Each row of a before or after table is a point. The points were changed in one or more steps. Then noise was added and the rows were shuffled. The steps act on how far a point lies along the listed directions, d1 being the first. Write out the steps. A step turns or swaps two directions, mirrors them in a line or flattens them onto one, adds a multiple of one to another, or multiplies one. Angles are multiples of 10 degrees, from the lower direction toward the higher: turns from -170 to 170, lines from 10 to 170 but not 90. Use the fewest steps. Two steps may share a direction if one is a turn and the other turns, adds or multiplies; they go together, in the order done. Otherwise the lowest direction goes first.

Directions:
(1): [-37, 49]
(2): [-49, -37]
Before:
[[-61, 85],
[3, 44],
[-3, 43],
[38, -25],
[14, -20],
[23, -20],
[-5, -6],
[11, -9]]
After:
[[-33, 97],
[11, -33],
[-14, 38],
[8, -23],
[2, -4],
[2, -11],
[-15, 40],
[8, -22]]
Steps: flatten d1 and d2 onto the line at 160 degrees

Directions:
(1): [-12, 37, -65]
(2): [74, -3, -16]
Before:
[[95, -6, -3],
[-6, 4, -20],
[-7, -5, 12],
[-7, 2, 11],
[-10, 33, -52],
[-8, -12, 13],
[-8, -2, 5],
[-8, -1, 19],
[16, -11, 4],
[8, -10, 8],
[13, 22, -5],
[-7, -8, 7],
[2, 27, -8],
[-11, 3, 3]]
After:
[[15, 26, -11],
[8, -10, 6],
[0, -10, 11],
[-9, 2, 3],
[6, 4, -22],
[-12, 2, 12],
[33, 31, -60],
[23, 21, -7],
[84, -6, 0],
[-11, -4, 5],
[-15, -5, 14],
[-18, -12, 16],
[-12, -7, 8],
[-18, -1, 21]]
Steps: add 0.7 times d1 to d2

Directions:
(1): [3, -54, -51, -46]
(2): [8, 66, -24, -51]
(3): [81, 2, -20, 25]
Before:
[[43, -31, 6, 40],
[-1, -32, 11, 29],
[19, -26, -12, -7],
[-6, 8, -16, -23],
[-5, -11, 9, -7],
[40, 53, -13, -18],
[3, -11, 17, 34],
[7, -27, 16, 38],
[11, 11, 5, 9],
[-33, 5, 23, 11]]
After:
[[93, 4, -47, -10],
[-49, 12, 27, 7],
[-1, 3, 7, -15],
[22, -16, -7, 6],
[59, -11, -44, -6],
[-1, 26, 7, -14],
[69, 0, -49, -15],
[-5, -23, 32, 41],
[3, -19, -17, -7],
[50, 9, -38, -19]]
Steps: turn d1 and d2 by 140 degrees; add 1.5 times d1 to d3

Directions:
(1): [-28, 60, -85, -21, 8, 32, -14, -31]
(2): [95, 32, 20, 14, 19, 34, -1, -46]
(3): [18, -52, -41, 54, -8, 27, -75, 19]
(4): [42, -15, -47, -6, -85, -37, 36, -11]
(5): [-37, 32, 50, 23, -68, 9, -42, -48]
(6): [30, 61, 7, -23, -13, -38, -51, 70]
Before:
[[6, 68, 3, -44, -45, 5, -52, 10],
[31, 79, -29, -3, 50, 26, -49, 46],
[-21, 18, -16, -24, -15, -19, 21, 2],
[12, -50, -65, 7, 13, -27, 45, 15],
[56, 49, -12, -37, 47, -9, -70, 92],
[5, -45, -77, -35, -5, -23, 21, 33],
[5, 19, -25, 28, -74, -23, -20, -18],
[-41, -50, -66, -20, -26, -19, 6, 26],
[-4, -45, -66, 18, 0, 8, 5, -1],
[48, 38, 31, 1, 6, 10, -43, 15],
[-9, 18, 34, 24, -9, -9, -57, -3]]
After:
[[15, -77, 5, -15, -32, -42, 16, 36],
[12, -70, 12, 35, -28, -40, 33, 12],
[26, 54, -40, -62, 1, 3, -26, 40],
[-31, -71, -28, -9, -35, -31, 7, 36],
[8, -70, -26, 28, -7, -8, 9, 12],
[-12, 41, -19, 4, 13, 7, -56, -8],
[59, 35, 11, 1, 63, 5, -28, 76],
[61, 21, 47, -21, 25, -23, -74, 93],
[-9, 7, -10, -27, -6, -25, 30, 16],
[48, 51, 12, -6, 14, 17, -43, 10],
[14, 21, -77, 8, -36, -18, -2, 0]]
Steps: turn d1 and d5 by -80 degrees

Directions:
(1): [-4, 21, 5, -59, -47, 16, -95, 7, 14]
(2): [-45, -6, -90, 15, -5, 39, -9, 42, -44]
(3): [9, -15, -35, -13, 49, -52, -16, 61, 70]
(4): [-22, -40, 26, -18, -81, -6, 50, 57, 17]
(5): [0, 34, -15, 70, -34, 43, -2, -13, 79]
Before:
[[-3, -53, 84, -82, -71, -24, 3, 50, -87],
[7, 24, 51, 37, -18, 41, 44, -81, -51],
[0, 9, -39, 45, 75, -6, 51, 1, 5],
[19, 13, -18, 7, -14, 1, 17, -13, -4],
[11, 22, -55, 37, 46, 1, -9, -26, -45],
[-23, -51, -34, 16, 84, -53, 73, 49, -49],
[-8, 10, 10, 31, 50, -13, 11, -28, -45],
[-12, -16, -2, -30, 55, -47, 41, 20, -14],
[-36, -26, -5, -44, 10, -56, 40, 76, -46],
[-12, -21, 20, -14, -51, 20, 21, 1, -64]]
After:
[[18, 18, -1, 24, 22, 1, -29, -30, 12],
[11, -16, 52, 8, 9, -21, 89, 3, 19],
[24, 16, 51, 88, 33, -18, 59, -45, 68],
[-13, -7, 24, 44, -23, -14, 42, 18, 20],
[25, -11, 45, 10, -60, -33, 44, 14, 33],
[16, 2, -9, -10, -10, -14, 21, -4, -4],
[-7, -19, -5, 16, 8, -3, 49, 23, -14],
[20, 75, -48, 83, 41, 57, -97, -32, 27],
[18, 77, 7, 50, 35, 8, -16, -44, 51],
[-5, 23, 3, 43, 20, 17, 45, -21, 44]]
Steps: mirror d1 and d2 in the line at 10 degrees; multiply d3 by 0; turn d4 and d5 by -170 degrees

Directions:
(1): [19, -94, 31, 8, 4, 28, -17, -8, -15, -17, 15]
(2): [2, -20, -4, -14, -28, -15, 7, 6, 10, -35, -95]
Before:
[[24, -65, 18, 10, -4, 12, -2, -8, -12, -23, -29],
[19, -24, 25, 11, 14, 17, -7, -4, -3, 3, 72],
[-11, 28, -4, 3, -9, -18, 4, 1, 7, -9, -23],
[-7, -6, 11, -2, 15, 16, -13, 7, -12, 20, 61],
[15, -20, -9, 9, 10, 4, -10, -8, 4, 5, 9],
[-3, 10, 1, 9, 8, 5, -18, -13, 4, 9, 34],
[7, -32, 17, 13, 4, 13, -9, -8, -6, 10, 40],
[10, -95, 24, 11, -10, 29, -9, -2, -12, -31, -38],
[1, 38, -9, 0, 11, 0, 7, -6, 1, -1, 28],
[-18, 28, -16, -6, 7, -12, 9, 2, -4, 11, 3],
[10, -52, 21, -3, 5, 24, 5, 1, -12, 0, 14],
[-7, 23, -13, -10, -6, -10, 16, 1, -2, -10, -42],
[12, 1, -2, 3, 19, 18, 0, 8, -8, 3, 45],
[20, -68, 39, 22, 21, 24, -12, -11, -20, -3, 52]]
After:
[[4, 14, 13, 21, 15, -1, 2, -3, -8, 13, 38],
[-4, 8, 5, 9, 8, 2, -19, -15, 0, 9, 33],
[0, 8, 7, 10, 1, 0, -2, -3, 1, 17, 35],
[-3, -6, -2, -8, -7, -2, 13, -1, -7, -15, -34],
[-6, -1, 7, 8, -7, -8, -2, -1, 1, -15, -19],
[13, -3, -17, 6, 8, -1, -4, -6, 10, 6, 7],
[13, 11, -6, 3, 21, 19, 2, 9, -8, 6, 46],
[11, -4, -2, 5, -5, -6, 8, -4, 0, -13, -40],
[10, 17, 13, 11, 14, 5, 0, 1, 4, 8, 63],
[6, 13, 2, 2, 13, 7, 2, -8, 0, -6, 34],
[-8, -10, -2, 4, -13, 5, 7, 6, 5, -16, -50],
[-1, 1, 6, -8, 2, 11, 15, 8, -1, 10, 6],
[-12, 14, 5, -4, 13, 11, -9, 8, -12, 24, 61],
[-14, 0, -7, -6, 7, -1, 4, 0, -9, 6, 9]]
Steps: multiply d1 by 0

Directions:
(1): [61, 8, 95, 27, -27, 6, 41, 27, 46, 24, -16, -37, -30, 44]
(2): [-3, -37, 15, 78, -39, -90, -15, -34, 12, -63, 20, 22, 14, 9]
(3): [-53, -28, 25, -36, -75, 31, 19, -27, 1, 34, 63, 3, 61, 43]
(4): [-45, 6, 46, 42, 12, 6, -37, 93, -65, 10, -19, 39, 27, 27]
(5): [7, 21, -48, 9, -57, 35, -39, 57, 30, -31, 64, 15, -73, 19]
Before:
[[11, 29, -6, -13, 12, 19, -5, 19, 18, 4, 5, -3, -17, 8],
[20, 11, 1, -39, -5, 41, 4, 11, 18, 40, -7, -16, -23, -6],
[-4, -12, 36, 9, 1, -25, 25, -48, 5, -8, 7, -18, 35, 6],
[-5, -14, 18, 14, 11, -6, 17, -43, -1, 9, -16, -7, 27, -17],
[5, -5, -5, 11, 18, -33, -3, -9, -11, -18, 9, 8, 7, -18],
[-41, 17, -18, -9, 19, 42, -22, 54, -42, 14, 21, 8, 28, -5],
[26, -9, -21, -7, 25, -29, 22, -53, 7, -9, -6, -1, 14, -26],
[-16, 5, 9, -16, -11, 7, -3, 23, -2, -10, 7, 20, 3, 11],
[-76, -12, -38, -9, -25, 46, -32, 37, -39, 5, 58, 33, 28, 11]]
After:
[[-12, 5, -30, 25, -17, -15, -26, -2, 6, -50, 45, 11, -19, -1],
[21, 8, 6, 31, -29, 1, -11, 43, 7, -17, 32, 21, -25, 22],
[-18, 11, -7, -49, 12, 51, -12, 28, -21, 50, -12, 3, 5, -11],
[2, 2, -21, 26, -25, 15, -15, 0, 18, -21, 26, 7, -30, -8],
[39, 21, -4, -27, 61, 20, 33, -16, 13, 21, -29, -47, -1, -35],
[0, 3, 1, -24, 19, -9, 11, -11, 3, -10, -20, 7, 7, -12],
[34, 4, -9, 10, 94, -19, 21, -20, -7, 0, -68, -23, -12, -50],
[-12, 19, 14, -24, 20, 21, 5, 7, -4, 26, -4, -1, 24, 12],
[20, -3, 21, 22, -11, -27, 5, 3, 12, -17, 24, -1, -9, 5]]
Steps: turn d1 and d3 by 130 degrees; multiply d2 by 1.3; turn d4 and d5 by -150 degrees

Directions:
(1): [48, -12, 5, 29, -28, 38, -95, 6, -45, -9, -58, 35, -28, 13, 60, 21, -10, 12]
(2): [8, 34, -64, -11, 33, -24, 13, 56, -78, -20, -3, -72, -28, 31, 3, 28, -32, -26]
(3): [51, 59, 18, 13, -49, 48, 2, 45, 65, -12, 15, -54, 22, -21, 22, 25, 24, -53]
Before:
[[-63, -39, 15, -26, 29, -48, 68, -52, 47, 7, 58, 19, 32, -22, -71, -37, 10, 30],
[-9, 16, 3, 7, -22, 21, 8, -1, 16, -1, 8, -12, -7, -2, 3, -5, 15, -13],
[-17, 19, -1, -10, 17, -23, 68, 18, 27, -6, 41, -37, 22, -21, -52, 16, 10, -20],
[-7, 0, -50, -2, 46, -34, -8, 14, -89, 8, -11, 4, -32, 18, -9, 4, -16, 12],
[-29, 3, -27, -2, 25, -21, 13, 15, -36, 3, -5, -16, -5, 26, -6, 4, -5, 15],
[21, 7, 27, -2, -29, 13, -19, -3, 5, -22, -11, 4, -3, 3, 27, 4, -19, -1],
[-7, 4, 27, -10, -16, 4, 32, -9, 72, 18, 24, 11, 7, -18, -15, -18, 20, 3],
[-47, -48, 19, -9, -7, -17, 48, -81, 30, 41, 27, 60, 14, -11, -36, -39, 17, 41],
[14, -9, 9, -7, -31, 11, 5, 13, 0, 3, -5, -1, 3, 13, 8, 5, -9, 2],
[-21, 27, -43, -30, 27, -42, 74, 42, -20, -10, 15, -66, -4, 13, -32, 22, -19, -16]]
After:
[[11, 5, 10, -8, -12, 1, -14, 4, -20, -23, -14, -7, -13, 12, 22, 7, -30, 1],
[-16, 4, 3, 7, -13, 13, 1, -12, 2, -1, 2, 2, -11, 3, 4, -10, 11, -1],
[-12, -39, 60, 7, -27, 11, -2, -58, 85, 6, 27, 54, 36, -39, -22, -27, 26, 28],
[5, -15, 33, 1, -23, 17, -11, -21, 47, 19, -5, 48, -8, -12, 7, -17, 18, 23],
[-42, 6, -1, -32, 13, -40, 96, 3, 45, 9, 34, -29, 25, -12, -50, -5, 6, -1],
[-22, -15, 34, -3, 5, -11, 45, -22, 54, 5, 32, 13, 29, -31, -50, -3, 19, 7],
[12, -29, 35, 16, -55, 34, -15, -61, 39, 32, -7, 62, 8, -14, 14, -17, 28, 23],
[-5, 31, -37, -9, 30, -25, 39, 27, -28, 9, 24, -33, -4, 0, -29, 4, 6, -18],
[-27, 13, -10, -1, 13, -13, 32, 12, 4, 6, 11, -21, 13, 15, -14, -1, 12, 2],
[7, -9, 3, -13, -21, 7, 10, 12, -12, 3, -3, 0, 4, 18, 2, 4, -13, 3]]
Steps: turn d1 and d2 by 50 degrees; multiply d3 by 0

Directions:
(1): [24, 88, -10, 7, 8, -78, -5, 55, -4, 10, 13, -6, 47, -7, 35, -28, 54, 43, 40, -31]
(2): [-54, 34, 95, -51, 9, 10, 0, 18, -72, -29, 31, -45, 2, -39, -27, -20, -11, -31, 23, 10]
(3): [-58, 13, -22, 27, 5, 7, 25, 2, 31, -19, -76, 27, 63, -71, -6, -72, -10, -26, -30, 21]
(4): [26, -9, -43, -46, 8, 1, -14, 10, -87, -25, -44, -25, -24, -38, 57, 5, 6, 49, -77, 16]
Before:
[[-46, -34, 34, -18, -8, 32, -6, -15, -15, -15, 19, 1, -27, 15, -32, 9, -23, -41, -14, 19],
[2, -2, 37, -27, 16, 18, 10, 2, -42, -4, 4, -10, -18, -5, -19, 8, 10, -25, 3, 21],
[-37, 7, -7, 36, -1, -1, 21, -22, 72, 1, -61, 50, 39, -33, -15, -61, -12, -18, -5, 6],
[36, 58, 3, -33, -3, -42, -3, 44, -63, -8, 14, -34, 11, -28, 45, -13, 35, 56, 0, -25],
[-1, -16, -19, -35, 11, 12, 6, -20, -38, -4, 3, -13, -51, -7, 23, 34, 9, 31, -32, 18],
[47, 30, -16, -27, -9, -43, -29, 41, -43, 1, 28, -21, -21, 15, 42, 22, 14, 49, 21, -4],
[-21, -30, 45, -54, 4, 49, -6, -9, -76, -41, -19, -18, -29, -34, 7, 10, -32, -16, -37, 36],
[26, 26, -66, 31, -2, -45, 20, 3, 38, 0, -9, 29, 36, -10, 21, -21, 9, 40, -31, -16],
[-3, -2, -45, -8, 15, 2, 18, 9, -56, -30, -73, -2, 24, -52, 30, -31, 6, 26, -67, 35]]
After:
[[-26, 9, -41, -18, 14, -1, 17, -9, -19, -9, -37, 3, -9, -43, 28, -10, 17, 28, -40, 23],
[13, 35, -5, -1, 19, -22, 13, 22, -15, 4, -21, 8, 23, -16, 4, -22, 40, 0, 9, 8],
[56, -21, 2, 9, -10, -11, -15, -27, 45, 36, 38, 25, -48, 75, -1, 44, 4, 23, 27, -26],
[-40, -1, 34, -44, -5, 18, -8, 13, -66, -38, -12, -27, -8, -51, -3, -20, -37, -17, -11, 37],
[64, -20, -43, -23, 9, -8, -6, 5, -71, -8, -4, -16, -36, 27, 42, 41, 20, 59, -43, 13],
[32, 48, -42, -2, 6, -44, -6, 36, -21, -11, -44, 16, 38, -27, 67, -25, 38, 53, -17, -4],
[14, -47, 8, -22, -8, 27, 7, -38, -19, -11, 47, -8, -50, 26, -24, 45, -42, 4, -37, 3],
[-5, 14, 52, -63, -4, 15, 0, 15, -97, -29, 20, -50, -18, -42, 9, -1, -6, 13, -16, 1],
[-14, 32, -42, 26, -3, -42, -1, 24, 33, 2, -15, 31, 35, 8, 13, -34, 31, 9, 0, -7]]
Steps: turn d1 and d3 by -150 degrees; turn d1 and d2 by -70 degrees
